Each row of a before or after table is a point. The points were changed in one or more steps. Then noise was added and the rows were shuffled. The steps act on columns, c1 being the first. Name the steps. A step turns or swaps two columns, mirrors them in a line or flattens them onto one, adds a multiple of one to another, or multiplies or shifts one. Angles are multiples of 10 degrees, from the lower column toward the higher: turns from -170 to 170, lines from 10 to 170 but not 90. Use the fewest steps. Two steps may share a column if one is a turn and the other turns, adds or multiplies; they go together, in the order done. Otherwise the lowest column goes first.

Before (10 x 3):
2.4; 0.2; 1.2
-0.1; -4.5; 5.9
6.5; -3.1; -0.9
-3.4; -2.5; -2.9
5.9; 6.8; -2.8
3.2; 2.4; 2.2
2.5; -4.5; 5.5
3.2; 2.6; 0.9
2.7; 5.8; -3.1
-0.2; 2.7; 1.6
After:
2.6; -0.4; 4.3
2.7; 3.1; 5.0
6.5; -3.2; 1.8
2.7; 5.4; -0.1
2.4; -4.8; 8.5
-3.4; -2.2; -0.1
0.0; 2.7; 4.9
5.8; 6.3; 0.1
-0.4; -4.6; 9.0
2.9; 2.4; 4.0
Steps: shift c3 by 3.0

Before (10 x 6):
2.0; 2.6; 0.8; 1.4; 1.0; 4.8
-2.4; -2.0; -5.6; 1.8; 1.7; -1.8
0.8; -1.1; 2.5; 2.0; -3.5; -1.7
4.9; 0.4; -3.7; -0.4; -0.9; 1.7
-1.2; 3.0; 3.1; 0.1; 1.1; -2.5
-0.6; -0.5; -5.8; 0.3; 1.3; -0.3
-0.4; 1.8; -0.1; 0.1; -2.8; -0.1
-2.3; 2.4; 2.8; 6.7; -2.5; -1.3
-2.4; -3.3; 3.1; -0.6; 1.4; 4.2
19.7; 2.5; 1.8; 4.6; 1.7; -0.7
After, 10 rows:
2.0; -2.6; -1.0; 1.4; -0.6; 4.7
-2.5; 2.1; 4.6; 1.7; -3.4; -1.9
4.9; -0.4; 3.7; -0.4; -0.4; 1.7
-1.4; -3.0; -3.1; 0.0; 0.2; -2.5
-0.5; -1.9; 0.9; 0.1; 2.7; -0.1
19.7; -2.4; -2.2; 4.8; -1.0; -0.8
-0.6; 0.4; 5.0; 0.3; -3.2; -0.3
0.8; 1.1; -1.2; 2.0; 4.1; -1.7
-2.3; 3.3; -3.3; -0.5; -0.2; 4.3
-2.3; -2.5; -1.8; 6.6; 3.3; -1.3
Steps: multiply c2 by -1; turn c3 and c5 by 160 degrees

Before:
2.2; 3.9; 0.5; 5.9; -0.4; 2.7; -0.1; -2.3; 1.0; -6.7; 1.8
-0.2; 1.2; -4.5; 4.5; -1.0; 2.2; -4.5; 4.8; -9.1; 2.9; -7.2
2.1; 2.2; -0.7; -3.6; -1.0; -3.5; 3.0; -7.1; 4.2; 9.3; -2.9
-2.8; 4.9; 3.7; -2.5; -2.6; 1.6; -0.4; -6.1; 3.8; 7.7; 4.2
2.7; -1.9; -3.0; -5.8; -1.8; 3.6; 3.8; 2.9; 2.8; 5.1; 0.4
1.1; -0.4; -1.8; 1.0; -2.2; -2.2; -4.5; -7.2; -4.3; -2.7; 1.3
-5.2; 0.9; 0.2; 2.2; -1.6; 6.8; 1.7; -5.0; -5.4; 2.7; -4.5
1.3; -3.5; -0.8; -1.5; 6.9; 6.1; 3.0; 1.1; -1.7; 2.2; 4.4
0.6; 0.5; -2.7; -0.2; -0.9; -4.5; 5.2; 3.4; 5.3; 0.4; 3.6
-6.3; 2.0; -3.3; -2.4; 1.1; 2.6; -7.6; 1.6; 4.4; 2.2; -0.7
2.5; 0.5; 6.0; -1.1; 1.4; -1.4; 3.7; 0.5; 3.2; -3.1; 3.0
-1.6; 8.6; 1.0; -4.4; 1.4; 0.7; 1.2; -0.4; -0.1; 0.8; 0.8
After, 12 rows:
-0.1; -1.5; -2.5; -5.1; 1.5; 1.2; 1.1; -0.3; 0.1; 0.5; 7.3
-3.9; -2.6; -4.4; -2.9; -2.1; 1.9; -0.6; -5.7; 4.4; 8.0; 2.3
-3.8; -1.0; -3.0; -0.7; 1.1; -1.2; 3.5; 0.6; 4.0; -2.8; -0.4
2.1; 2.6; 3.0; 4.3; -1.2; 2.1; -4.8; 4.7; -8.8; 3.1; 4.5
-1.8; -1.0; 1.0; -1.5; 6.9; 5.8; 2.3; 0.4; -1.8; 2.1; -5.2
1.6; -1.7; 1.0; 5.7; -0.3; 2.5; -0.5; -2.7; 0.8; -7.4; 2.5
1.0; -0.4; 2.5; 0.6; -2.6; -2.5; -4.8; -7.0; -4.5; -3.3; -0.8
-2.5; 0.2; 4.0; -5.0; -1.7; 3.3; 3.2; 2.4; 3.1; 5.5; -1.8
6.1; 0.2; -1.2; -2.3; 0.9; 2.5; -7.4; 1.3; 4.6; 2.1; 2.1
2.4; 1.5; -3.8; 2.0; -2.0; 6.9; 1.6; -4.9; -5.9; 2.6; 2.9
1.1; -0.8; 2.5; 0.1; -0.8; -4.7; 5.2; 3.0; 5.5; 0.0; -1.1
-5.5; 0.7; 1.8; -3.7; -0.8; -3.6; 3.1; -6.8; 4.4; 8.9; 3.8
Steps: turn c1 and c3 by 140 degrees; add -0.5 times c10 to c1; turn c2 and c11 by 120 degrees; multiply c2 by 0.4

Before, 14 rows:
-0.7; -5.4; 0.6; 0.2; -0.9; 5.0; -0.8; 0.2; 1.1; -10.1; 0.8; 4.9; -1.6; -5.2
-0.9; -2.3; 1.4; -2.1; 2.0; -0.4; 4.4; 0.5; -2.4; -4.3; -5.7; -1.5; 2.0; 0.1
2.6; -0.2; 0.3; -2.5; -1.6; -0.5; 0.8; -3.7; -0.9; -4.9; 2.9; 2.6; -0.9; 0.9
-1.6; 2.2; 7.6; -1.4; -3.1; -2.0; 1.3; 8.5; -6.3; -3.7; -0.3; -1.0; 3.1; -1.2
-3.7; 2.0; 0.0; 5.0; -0.3; -0.3; 4.4; 2.1; -1.0; 4.5; -0.6; 2.5; 3.7; 2.0
-0.3; 0.7; 6.3; 1.5; 5.9; 0.8; 2.2; -2.9; -0.5; -4.8; -2.8; 2.3; -1.2; 1.3
-4.2; 2.9; -4.9; 0.1; 5.2; -0.8; -0.5; -0.9; 3.3; 3.1; -2.1; -5.4; 0.7; -0.3
1.8; 2.1; 0.2; -5.0; 3.2; -1.9; 0.3; 3.3; -4.0; -1.7; -5.0; 8.1; 4.2; 2.2
1.5; 5.2; 1.2; 0.9; -4.4; 4.4; 1.5; 2.0; -1.0; -3.8; -3.5; 6.3; -0.2; -2.9
3.3; -3.9; -1.2; -2.6; 4.6; 5.2; 4.2; 7.5; 6.3; -5.0; 3.0; -0.5; 2.3; 2.0
3.1; -4.2; 0.7; 2.1; 3.2; 6.6; 2.4; 3.1; -4.2; -3.0; 0.1; 1.5; 0.0; -0.4
2.2; -5.5; 4.3; -5.1; 3.4; 8.3; 0.1; -0.2; 4.9; 2.1; -3.8; 3.1; 4.6; 0.1
-0.5; -1.5; 1.6; -5.6; 2.0; 5.5; -4.7; 1.4; 7.0; -10.1; -2.3; -4.4; -0.8; 8.5
-6.7; 1.7; -2.8; -4.4; 1.9; 2.8; 1.6; -5.3; 0.8; -1.2; 2.3; -2.3; -5.9; 3.5
After (14 x 14):
3.8; 0.1; -0.1; -2.3; -4.9; -0.8; -0.2; 0.1; 1.0; -1.7; 2.9; 3.0; 0.0; -4.1
3.5; -4.6; -0.8; -1.6; -4.3; 4.8; -7.8; -3.2; -2.0; 4.8; 2.7; -0.6; 2.8; 7.4
-6.8; 3.7; -4.5; 1.8; 3.3; -1.5; -1.0; 0.5; -3.9; 4.9; -1.9; -4.9; 0.9; 0.1
3.6; -3.7; -0.1; 2.3; -2.6; 6.6; 0.4; -0.2; 4.2; 3.2; 0.3; 1.3; 0.4; 3.2
-1.7; -2.5; 1.4; -2.6; -3.4; -0.5; -1.8; -0.8; 4.9; 1.6; -6.3; -1.8; 2.3; 0.8
5.3; 5.6; 0.8; -0.5; -4.4; 4.1; -0.4; 2.6; 2.2; -4.4; -3.6; 5.8; 0.0; 1.7
3.6; -5.1; 3.5; -6.3; 2.2; 8.9; -3.5; 0.2; -4.0; 3.5; -4.0; 2.6; 4.5; -0.1
0.8; 1.1; 6.6; -0.7; -5.2; 0.9; -0.9; -0.6; 1.6; 6.2; -2.7; 3.2; -1.2; -3.4
5.3; 2.6; 0.1; -5.1; -1.4; -1.5; 2.2; -2.9; 2.8; 3.1; -4.9; 8.2; 4.3; 2.3
-2.6; 1.8; 7.0; -3.5; -4.2; -2.0; 3.0; -0.5; 6.0; -2.9; -1.0; -1.1; 3.2; 8.5
-2.2; 1.8; -0.1; 5.5; 4.6; 0.1; -2.5; -2.2; 3.1; -0.6; -0.7; 2.5; 4.1; 2.2
-8.3; 1.2; -3.4; -4.0; -1.4; 2.6; -0.9; -2.5; 0.6; 0.9; 2.6; -2.5; -5.7; -5.6
1.9; -5.6; 0.7; -0.3; -10.2; 4.2; 0.0; 5.0; -1.1; -1.4; 1.1; 5.0; -1.2; 1.4
-2.9; -1.5; 1.3; -6.2; -9.7; 5.0; -0.8; -8.8; -8.2; 2.3; -1.6; -4.7; -1.8; 0.3
Steps: add 0.5 times c12 to c1; add -0.3 times c3 to c4; swap c5 and c10; turn c7 and c9 by 140 degrees; turn c8 and c14 by 100 degrees

Before (8 x 24):
1.3; -4.6; -0.2; -2.9; -5.0; 4.0; -2.4; 1.7; -1.3; 0.5; 2.7; 0.9; 0.7; -0.1; -0.8; -4.4; -2.4; -5.6; -9.1; -2.3; -2.0; -1.0; -2.1; 6.2
-2.2; 0.6; 4.1; 4.3; -7.0; 0.7; 0.0; -4.7; 1.2; 2.2; -2.3; 0.2; 4.1; 2.8; -0.2; 1.3; 0.9; 0.6; 3.5; -0.8; -0.7; -1.9; 5.4; -1.5
-2.7; -0.1; -1.7; 0.0; -5.9; 1.2; -1.8; 3.7; 0.2; -5.2; 3.3; 3.0; -0.6; 2.7; -3.8; -4.7; -6.3; -3.6; -5.1; -5.6; -3.3; -3.9; -2.1; 2.5
1.5; 6.0; 1.0; -0.3; 3.1; -5.4; 1.9; -2.2; -1.5; -4.3; 2.2; 1.6; 0.0; 5.5; -2.4; -5.0; -0.1; -4.9; 0.2; 8.5; 2.9; -3.7; -5.4; -3.5
0.1; -0.4; 3.1; -1.3; -2.1; -0.5; -0.2; -5.3; 5.5; 2.5; -7.6; 1.3; -0.1; -1.5; 3.8; -1.8; 3.9; 0.5; 2.7; -1.0; -2.5; -4.2; 3.2; -1.1
0.6; 6.2; 2.5; 2.7; 5.4; 1.8; 0.9; -2.7; 0.4; -4.4; 1.7; 3.0; 3.0; 5.2; -5.0; -3.0; -3.2; -3.7; 1.9; 3.5; 3.7; -6.5; -4.0; -5.0
-1.0; -2.6; 1.2; -0.5; -1.2; -0.5; 0.3; -2.9; 2.9; 0.5; -2.6; -3.1; 7.1; -2.8; 0.8; 3.2; -1.9; -0.5; 1.6; 1.7; -2.7; 0.1; 6.7; -4.5
2.5; 7.0; -6.9; -4.3; 2.1; -0.6; -0.2; 0.4; -3.4; -3.0; 4.0; 3.2; 7.4; 3.6; -3.8; -1.7; -1.7; -2.6; -1.5; 10.7; 4.2; -2.9; -3.6; 0.7
After (8 x 24):
-2.0; 0.5; 4.2; 10.4; -3.8; 0.5; 0.1; -4.9; 1.4; -2.2; 1.4; 0.3; 3.6; 3.2; -0.4; 1.5; -3.6; 0.6; 3.2; -0.8; -0.6; -2.1; 5.5; -2.0
-1.1; -2.5; 1.2; -0.6; -1.2; 1.0; -0.1; -2.7; 2.6; -0.1; 2.2; -3.3; 7.0; -2.9; 1.6; 3.2; 0.0; -0.6; 1.3; 1.8; -2.4; 0.0; 6.7; -4.2
1.5; 5.9; 1.1; -1.6; 2.7; 2.7; 2.0; -2.0; -1.5; 6.3; 0.5; 1.6; 0.1; 5.4; -4.8; -5.1; -0.1; -4.7; -0.2; 8.7; 2.8; -4.0; -5.4; -3.6
1.0; -4.9; -0.4; -3.4; -6.6; -3.0; -2.3; 1.8; -1.4; -2.5; -0.3; 0.7; 0.6; -0.1; -1.6; -4.2; 3.4; -5.6; -9.1; -2.5; -2.1; -0.9; -2.3; 6.4
0.0; -0.3; 3.0; -1.6; -3.0; 1.5; -0.3; -5.6; 5.5; -2.0; 1.2; 1.2; -0.4; -1.6; 7.5; -2.1; -7.8; 0.2; 2.6; -1.0; -2.5; -4.3; 3.0; -1.1
-2.5; -0.3; -1.7; 2.3; -5.5; -3.5; -2.1; 3.7; 0.4; 3.7; 3.6; 2.9; -0.9; 2.9; -7.4; -4.8; 5.4; -4.0; -5.0; -5.7; -3.3; -3.9; -2.0; 2.7
2.8; 7.2; -7.1; -8.8; -0.6; -1.2; -0.3; 0.5; -3.1; 3.0; -0.2; 3.0; 7.5; 3.7; -7.7; -1.9; 2.6; -2.7; -1.1; 10.6; 4.4; -3.0; -3.7; 0.2
0.8; 6.1; 2.6; 3.1; 7.0; -3.6; 1.1; -2.4; 0.6; 2.9; 3.2; 2.9; 2.9; 5.4; -10.3; -2.9; 1.1; -3.5; 1.7; 3.6; 3.8; -6.5; -4.1; -5.1
Steps: multiply c4 by 2; turn c4 and c5 by 20 degrees; turn c6 and c10 by -150 degrees; add -0.5 times c14 to c11; turn c11 and c17 by 130 degrees; multiply c15 by 2
